Every row gives one point. The last column is the point's height on a tilted bowl or saddle (a function of degree 2), plus a little noise. Count its main directions that bend up, bend down and stay straight.

Points, 16 rows:
[[ -2  24 -30  42]
 [-60  19  -9  60]
 [-19   4 -24  24]
 [-19 -22  16 -19]
 [ 40 -29  19  18]
 [ 10  -2  15  -1]
 [-18  -3 -33  26]
 [  8 -58 -14 -21]
 [ 30  46   6  -6]
 [ 32  18 -12  16]
 [ 16 -56 -14  -8]
 [-21  46  42  41]
 [ 25  22  51   6]
 [-27 -20 -11 -13]
 [  3 -18 -10  -1]
 [-14   0   4   2]]
Directions: 2 up, 1 down, 0 straight

Points:
[[ 12  -3  -4  -7   1]
 [-13 -55 -29  44  60]
 [-17  -9  -1 -21  13]
 [ -2   5   8 -22   5]
 [ -1   4  -1 -25   8]
 [ 18  14  -7 -22   5]
 [-60  -5  -1  15  37]
 [-20 -16  12  37  22]
 [ -2  -7  36   4   7]
 [ -3 -31 -26  -2  22]
 [-13 -38  -5  -8  20]
 [  1 -18   2 -32  12]
 [ 23 -19  19   2   1]
 [-18  -3 -26  -5  19]
 [-23 -16  18  -1  13]
 [ 23  29  14  42  16]
 [  5 -32  12 -30  15]
 [ -9 -13  32  10  10]
 [ 44  15 -18 -35  16]
 [-57  16   6  44  48]
 [ 22  -6  -8  20   6]
 [  5 -15  10  -6   2]]
Directions: 4 up, 0 down, 0 straight

Points:
[[-32   7  22  33   5  15  14]
 [-26   5 -32   3 -11 -11  36]
 [ -5  10 -34 -16  -1  17   6]
 [-12 -37  16  10  16   1 -10]
 [ -2 -16  32 -22  39  14 -28]
 [-43  28  14   1   7  -1  20]
 [ 21 -10 -19  22  19 -24 -19]
 [ 29 -40 -38  -7  -9  18 -54]
 [ 20  50   2   9 -55  -7 -23]
 [-16   4  14  -3   2   2  14]
 [ 33 -15   5 -10  16   8 -24]
 [ 19  32   7 -32   0  12 -39]
 [ -4  11   2 -27   9  34 -18]
 [-11  -5  -8  -5  18   2  -1]
 [ 26  -9  18  12  -7  -2  -1]
 [ 18  10   6 -10 -11   9  -8]
 [-24 -10 -27 -10  45 -22 -39]
 [-11  -9 -35  -2  -5  20  18]
 [ -8  24  18  12  11  15   2]
 [  9 -21  60  28 -10  33 -26]
 [-14 -18 -20  28  12   7   4]
 [ 15 -18 -23  34  17   2 -19]
 [ -9  33  -3   4  -1 -39  -8]
 [-13  12 -10  -5 -26   6  32]
 [-37  17 -29  12  33 -23 -14]
 [  5  12   7 -27  15  -2 -18]
 [ 16 -12  -5 -20 -36 -27 -19]
 [ -3  -4 -18  18 -10  23  18]
 [ 14   8  -7   6  13 -23  -9]
 [-15  20 -32  -3  -4 -18  14]
 [-26  12 -16  -1 -17 -24  28]
 [-26 -13   5  25   1 -16  11]
 [ -1   2  -7 -40  -3 -12 -21]
 [ 11  17 -16 -11   4  -3 -12]
 [-10   8   3 -28  14 -47 -27]
 [ 12 -30  28 -18  23   8 -21]
 [-18 -23  23 -16 -32  15   0]
 [ -1 -33   2  -9  -6 -12  -9]
 [  3 -23 -12   9   6  43 -16]
 [-16  -2  15   4  14  18   5]
 [ -4 -28  29   5   0   0  -1]
 [  2  -6  -5   8  -1   3   8]
 [-14  16   0 -11 -34  16  31]
 [-15 -10   1 -25  -2   6   1]
 [-36  26  -5   3 -20  34  60]
 [-30  33  31   1  -7 -17   6]]
Directions: 1 up, 5 down, 0 straight

Points (63 x 9):
[[ 34  -3 -24   8  30 -28 -24  23 -19]
 [ 39   2  32  -8 -31  31 -17  17 -13]
 [-16 -32 -55 -45  10   7   6  -8 -32]
 [ 32  19  29   1  -7 -22  -9   0 -11]
 [ -1  -5   2  -6  20 -15  -1 -54 -16]
 [ 23  -1 -11  16  -2  46  -5   3  -4]
 [ -2 -13 -19  -7   9   0  27 -51 -16]
 [ -8  -3 -30  -4 -14  17 -28   5  -3]
 [-15   4  -3  19  39 -13 -12 -11 -15]
 [-25   4  15  35 -36  12 -18 -16   1]
 [ 18  15   2 -28  10  38 -17 -17 -16]
 [ -9  -2  20 -24 -46  22  -5 -30 -19]
 [ 44  -7  31 -28  22  -5   1 -17  -7]
 [ 12  -1 -17 -18  -4 -25  18 -23 -13]
 [-15  20  13  14 -10 -15  27  21 -14]
 [ 24  -1   6 -13  -4 -10 -27 -20  -8]
 [ -6 -31   8  -2  -2 -21  -2 -10  -6]
 [-10  -6  -1 -10   2  -8 -16  10  -4]
 [-34  32  22 -34  32   3 -13 -13 -13]
 [-21 -46 -29 -36  48 -31   3  52 -60]
 [-11   7  25  -8 -12   9  -4 -21  -8]
 [ 25  23   0 -18 -22  14 -13 -33 -15]
 [-13  22  19 -29  10   6  -8 -21 -12]
 [-19  -9   5  16  -5  -9   3 -39  -7]
 [-11  -3  25 -21 -34  13 -20   3 -10]
 [ 18 -31  -6   7  22  -9   7 -24  -5]
 [ 15  39 -16  26 -26   3 -12   2 -10]
 [ -2  19 -27 -11 -16  10  -6  21 -10]
 [ -5 -21  25  15  -1  -1  -1 -13  -4]
 [-18 -25  30   3  -2 -35  -9  21 -12]
 [ 34 -23   0  -8 -23  15   6   3   2]
 [ -9  33 -16  25  20  55  15  22 -30]
 [ 36   4 -32 -31 -33  -6  33  27 -31]
 [  8 -20 -12 -31  -1  -5 -10   6 -12]
 [-13 -43  13 -27  -4  -9  33  21 -25]
 [-34   8  23 -19  21 -13 -17   6  -7]
 [ 14 -13  -4  54  15  -2   1  27 -14]
 [  9  36 -17  37  16  14  10  -4 -23]
 [ 11   2 -24  47 -20  -4   5 -15  -6]
 [ 46 -34  -4 -13 -26 -34   9   6  -9]
 [-32 -12 -24  18  -1 -10 -12  -5   1]
 [-34 -19 -19 -15 -56  10 -18 -32  -9]
 [  0  22  34  -6  -6 -15 -16  -1  -7]
 [  2  -2 -36  18  49   3 -20 -25 -25]
 [  5 -22 -31 -22  18   8  46 -11 -21]
 [  1   3  -9 -34 -29 -18   7  30 -25]
 [ -1 -10  -7  -2 -60   1  -5   4  -4]
 [ 16 -17  29  -8 -30  -6 -10  55 -20]
 [ 26  -8  24  12   3  17 -43   3 -11]
 [-26   5  41  12  -9  -5  23   6 -12]
 [ -6  10 -13   2 -26   6   7  33  -8]
 [  4  36   8 -38   5 -24 -27   7 -11]
 [ 49  -2 -26  -1 -31  -6 -19  15  -9]
 [ 10  19  47 -15   3  -7  17   2 -19]
 [ 23 -30  19 -30  -7  -2  18 -35 -12]
 [ 21  16 -20   3   5   5 -18 -28 -10]
 [ 11  -9  18   4  -3  -1   7  44 -13]
 [-17 -10  -3 -16   5  -2 -13   6  -5]
 [ 11  15   0 -12 -23  24  29  47 -26]
 [ 26 -15  14  -6  24   0  13 -25  -5]
 [  5  -6 -23   7  42  50 -12 -11 -21]
 [-12  -7   0 -31  20   2 -13   8 -13]
 [ 15  19  12   2  13  -9  -7 -24  -9]]
Directions: 1 up, 6 down, 1 straight

Points (61 x 9):
[[  3  -7  25  14  39   7  11  -6  -5]
 [  9   1   9   7  31  -6  33 -50 -30]
 [ 40   0  20  28  34  15  -4   4  -8]
 [-23   3 -12  -3 -13  -5 -11 -14 -11]
 [ -1  -6  -8  17  14  -9   0   3   4]
 [ -8   2 -21 -13 -20  -7  14  20 -18]
 [  2 -15  -2   3   9 -22  12  -8  -5]
 [-21  31 -24  20  -5  -1  54  -2 -44]
 [-12   3  10   1  35  -4  11  -3  -4]
 [-18  38   0  21   0  -3  -2   1 -18]
 [-19 -15   3  13  -1  21  -5  27  11]
 [ 11  23  17 -25 -28 -30  13 -10   2]
 [-29  -2 -19  -5   5  -1  -8 -35 -13]
 [ 17  20 -27  35 -20 -19  10 -14 -17]
 [ 39  16  43   4 -14 -11  59 -22 -28]
 [-19  28  30  24  12  29  21  -2 -13]
 [-34  18 -19  19  -7  31 -19  -5 -14]
 [-31 -27  38   7 -12 -29  -4  45 -55]
 [  9  13  24   2 -18 -19  26   6 -11]
 [  7  10  48 -31 -27  13   6 -44  -1]
 [  0 -47 -23 -11  43 -38 -48   4 -41]
 [ 16   8 -18  43 -14 -32   1  13 -13]
 [-35 -15   6  12 -10 -18 -29   2 -22]
 [  9  35  22   6   4 -14   9   3  -9]
 [-15  15 -27  58   1  -3  13 -12 -12]
 [ -8 -20   2  17  18  39  16  -3  17]
 [ 18 -17  42  -1  -7  27   5 -16 -13]
 [-23  -3  -6   5 -25 -23 -30  20 -34]
 [  5   9  -4 -13   1  10  18  -2   4]
 [-18  26   8  44  -5  43  15  18   8]
 [-22 -17   0 -16   8  19 -29   0  -1]
 [  5 -60  -8  -2 -14  -2 -23  -8 -25]
 [ 27  28   4 -11  28 -35  29 -12 -21]
 [  4  -1  33   7  13 -39  13   6 -23]
 [ -2  21  -2   2  21   0  -9 -10  -2]
 [-14  19  18  14 -12   6   6  -5  -6]
 [-15 -20   5   5  17   2  -3 -14   4]
 [ 41  21 -37  -5  -5  -9 -15 -14 -15]
 [ 50 -11 -13 -16  19   1  15  -7 -16]
 [-18  31  20  13 -24 -12  13 -30 -21]
 [ 29  -3  -1   2  23  14  13  10   1]
 [ 13   0  28   2  16  -6  11  -6  -3]
 [-10   7 -23 -46  -1  10  -4 -26   5]
 [-40  13 -34  -1  23  44 -44  -2 -22]
 [-16   1  24 -14  13  16  -1  23  -9]
 [ 13  -4 -14 -36  -9  -5 -10  34 -22]
 [ 25  22 -24 -16  -4   1  36   5 -14]
 [-12 -17 -10   1 -15  59  20 -24  -7]
 [ 19 -44 -10  -9  25  -3  29  20 -20]
 [ 18 -13 -19  12   8 -15   3  29  -8]
 [-19  -2 -12  -6  27  14  25  35   0]
 [  1  -2 -34 -18  18  -4 -40   8 -16]
 [-29   4  24   6   6  26  46 -10 -21]
 [ 26 -25   0   1 -23  -8  10 -14 -11]
 [-24 -19 -43  18  -5  -9  16  39 -15]
 [-21  32 -47   4 -38  10  35  11 -60]
 [ -2 -31  -8   1  -3 -10  37   3 -15]
 [ -4  -9 -18   0  -8   9 -30 -13  -4]
 [ 16 -21  -2 -33  -7 -49 -11  28 -41]
 [-20  -7  16 -40 -12   6  24  20 -22]
 [ -6   2  -9  22 -23 -37 -11 -22 -19]]
Directions: 1 up, 6 down, 1 straight

Points:
[[  5  11  -5   0  -6  -9 -19  -8   6]
 [  6  13  24 -39 -15  -5   6 -17  -6]
 [-20  31   9   1 -19  25  -2  19 -25]
 [  3 -13   5 -31 -18  -2 -13  36  10]
 [ 15 -13 -18 -12 -22 -13  -5  -7   3]
 [  6  22  21   2 -25 -10  49  23 -17]
 [-24 -21  10  21  24 -10  27   3  19]
 [  3   2  14  -1   3   7  -8   9   0]
 [ 25 -40 -13  25 -27   6  -8  -8 -27]
 [-17 -23 -10 -17  -2  14  16 -60   9]
 [  7   0   9 -13  46 -13  18 -13  10]
 [ 13  -3  21   3 -28  -2 -14  -6   4]
 [ -8   0  32 -19  -1   1 -22 -33 -10]
 [ 20 -12   0 -37 -10   5   2 -20   1]
 [ 26 -18 -24 -23  -2  -7  29   7  12]
 [ 21   7 -39  17   0  -6   8   2   3]
 [  9  -1  -4  -5   9  14 -13  -3  -1]
 [-17 -18 -14 -16  25 -27  11  12  11]
 [ -2   9   7  21 -13   9 -10 -23   0]
 [  6  31 -11 -28   6  21  -1  -6 -13]
 [  0 -12  10 -19 -20   7  13  -9  -8]
 [ 26 -27 -50  24 -28 -27  22   3 -34]
 [  9  11  -4  -3 -23   0   4   8   3]
 [-15 -30  -5  15  18  -1  -6   7   5]
 [  2  14 -18   9 -37  12  10  10 -14]
 [ 28 -10  14  25  29  16 -12   1  -4]
 [ 16  -7  11 -14   2  14  -9 -20  -2]
 [ -7 -18   9 -10 -34   7  10  25 -13]
 [-30   8  23  11  17  42 -14  -3 -27]
 [-13  -5 -29  16 -29 -10  28  -3 -20]
 [ -1  14 -13 -13 -10  -1   7  50  26]
 [  1 -11  17  21 -15   5  -7  -5  -3]
 [ 26  -3 -16   1 -13  13  18 -12   1]
 [-34  27   1  22 -40 -22 -12 -21  -8]
 [-14  11   0 -27 -21  20  22  11 -21]
 [ 24  -9  24 -21  -1  -6  -3  -3   1]
 [ -9  -5 -41  16 -25  15  15   5 -21]
 [  6 -17   0 -21   1  15 -27 -24 -15]
 [ 26   2  11  14  -7   0  -3 -11   3]
 [  0 -33   3 -14  -2  -3  -8  20  -3]
 [  0  -4 -17 -42   1  14  19  -3  -3]
 [ 36  -4  35 -32   5 -30  -6   9   1]
 [ 28  15   0 -14 -15 -34  18   3   6]
 [  9  40   5 -14 -42  23  -4 -14 -10]
 [ -4  -5  19 -21   7   3   7 -25  -4]
 [  5 -12  20 -19 -20  16 -10  -2 -10]
 [  7  18   2   9  17   7 -48 -27 -16]
 [ 26   4 -11  13  11  39  -4 -10  -8]
 [ 10  -3  13  11  23  15 -14   0  -3]
 [-23  15  20  -6 -18  -3  29 -29 -11]
 [-37   0  -8  19 -34   4  24  15 -26]
 [-17 -18  -3 -28  -1  12   3 -10 -16]
 [ 22  -8  14  -2  26 -15  14 -12   4]
 [ 22  11  -5 -32  35  -8 -24   2   5]
 [ 14  17 -12 -29 -41  11  10  16  -1]
 [  8  -3   1  16   8  -1  24 -17  11]
 [ 15   1  16  -7  -1  21 -33  21  -4]
 [ 14   3  11  -8 -30  -5  28   4  -5]
 [  0   3  24  19  -4  16 -22   0  -8]
 [-20   2 -30 -27   4  24  -4  -6 -24]
 [ -6  24  18  -5 -37 -36 -19  -6  16]
 [ 14  -2  22   4  10  -3   8   5   3]
 [ -5  36   0  18  -8  -1  18 -17  -9]
 [-21  22  28 -10 -17  26 -37   8 -37]
 [ -1  32   6   2  16  14   4 -46   0]
 [ -4   8  44   5  24   8  44   8   4]
 [ 17  21  11 -11  46 -17 -20  -1 -10]
 [ 13  -7   3  36 -17   4  14  -3  -4]
 [-37  33  11 -23  26  48  -4   1 -60]
 [ 32 -14  -8  -4   6  34  24  33  31]
 [-20 -17 -22  33 -14   9  21   8  -3]
 [-31   0  -4 -38 -16  -3 -22  15 -27]
 [  8  12  26 -33  -4 -28   8  -1  -8]
 [ 47  -4 -22   9 -14   3 -20   3   1]
 [  4 -19 -12  17 -31  25 -21  -1 -24]
 [-13   2  31 -16   9 -36  -7   6 -18]]
Directions: 2 up, 4 down, 2 straight

Points:
[[-10  13 -15   6   7  46   3  10  14]
 [ 10  21  12 -24   0   7  12 -12  -5]
 [-32   2  42  21  16 -14 -21  15  41]
 [ 27 -10 -11  -1  44  23 -21 -14   8]
 [-37 -23  15  10 -25  -7 -23  -1   1]
 [  6  17   2   7 -38   9  19 -14   8]
 [ 15  28   1  43 -12  -6  -3  -1  29]
 [ 27 -12  11   8 -29  -7  15   2 -20]
 [ -1  -5 -17  -1 -39 -25  22  25 -31]
 [-26  -3  -4  24 -24  -6 -11 -11  10]
 [ -7  -6  11  -5 -32 -21  13   6 -30]
 [  2   1  -2   2  20 -41  21 -10   3]
 [-23  -6   2   2  25  -7  30   0   9]
 [-18 -17 -16 -13  22   4 -17  12  -2]
 [-12  32   3 -32 -10   9   6 -16  -9]
 [ -6  -7  -8   5  -3  -9  11  18  -5]
 [ 28   3   3 -16  23 -17  13  -3   0]
 [-17 -24  10   3  -5  19 -11  27  -6]
 [ 23  -4  22  14   5 -57  12  24 -25]
 [ 20   9  -6 -54 -43 -10  -6 -40  -8]
 [  1   7  15 -27 -48  46   2 -31  37]
 [ 28   9  10 -13  11  -3 -29  -4  -1]
 [ 21   8  13 -45  24  19  21   9  15]
 [-13  12   0 -53  -6  -7 -38  15   4]
 [-17 -25  -1 -20  25   8 -16 -35  -4]
 [-39  22  -8  13   8  28   6 -18   1]
 [ 12  -3  12  -2 -29   3  10 -25  -5]
 [-33 -22   5 -19  12   3  54   3  -6]
 [ 15  34  -7  -8 -14  -5  16 -12  -6]
 [  4  -2  29  15 -14  -8  -6 -55  16]
 [ -1  14   0  -5   3  -6 -19  -9  -2]
 [  2  -4  -1 -14 -56  20  31  -2   6]
 [ -4  19   9  24 -23  46  43  21  54]
 [ 36 -18   9  24  38 -17  33 -26  50]
 [-50 -23 -16   4  12  13   4  -8   4]
 [ 29  -3  21 -27  27 -25  39  15  -2]
 [-17   8 -36   9  28  16  28   1  25]
 [ -5 -16  -9  17  20  10   0  10   9]
 [-14  -9 -15   0 -10 -11 -47  37 -22]
 [-29   2   9 -41 -12 -19  14  16 -16]
 [ 20 -44   0  14  21  31  39   6  38]
 [-12 -11  15   0  -7   4 -32  19  -7]
 [ -7 -11  13  -2  15  -8  20 -26  -5]
 [-28  27   4  -8 -20 -33  26  -5 -19]
 [  8  14  37   5   6  -9  11   0   3]
 [ 29   3  32 -13  24 -25  -4   8   6]
 [ 60  38 -15 -38 -29 -21 -42 -50  27]
 [ 34  -6  11  15   2 -15 -10  26 -24]
 [ -1 -34 -12 -23 -38 -17   0  17 -56]
 [  9  -3  20 -15  -3 -10 -23 -11  -3]
 [ -4  -8 -18  -1 -20  17  42 -21   3]
 [ 11 -25  -2  13 -20  30 -20  12 -15]
 [-17   3 -44  21 -19 -14  30 -26  15]
 [-11 -22  -4 -25 -22   3  12  -8 -23]
 [-29 -33  -5 -11   6  -2  33  24   2]
 [ 10 -31  -9 -13 -36 -13  15  45 -60]
 [ 14  -1  11  -6 -25   3 -17  34 -27]
 [-12 -20   9   2  17  20 -29  44  -6]
 [ 18 -25   3 -23 -14  -2   4   9 -29]
 [ 16 -24 -12  19 -27 -54  10  -4 -35]
 [ 41  48   7 -31  -4   4  17  -4   2]
 [-16   2 -15   4  15  -1   2 -25  -3]
 [ -1   6  10 -27 -15  13 -16   2  -3]]
Directions: 4 up, 2 down, 2 straight
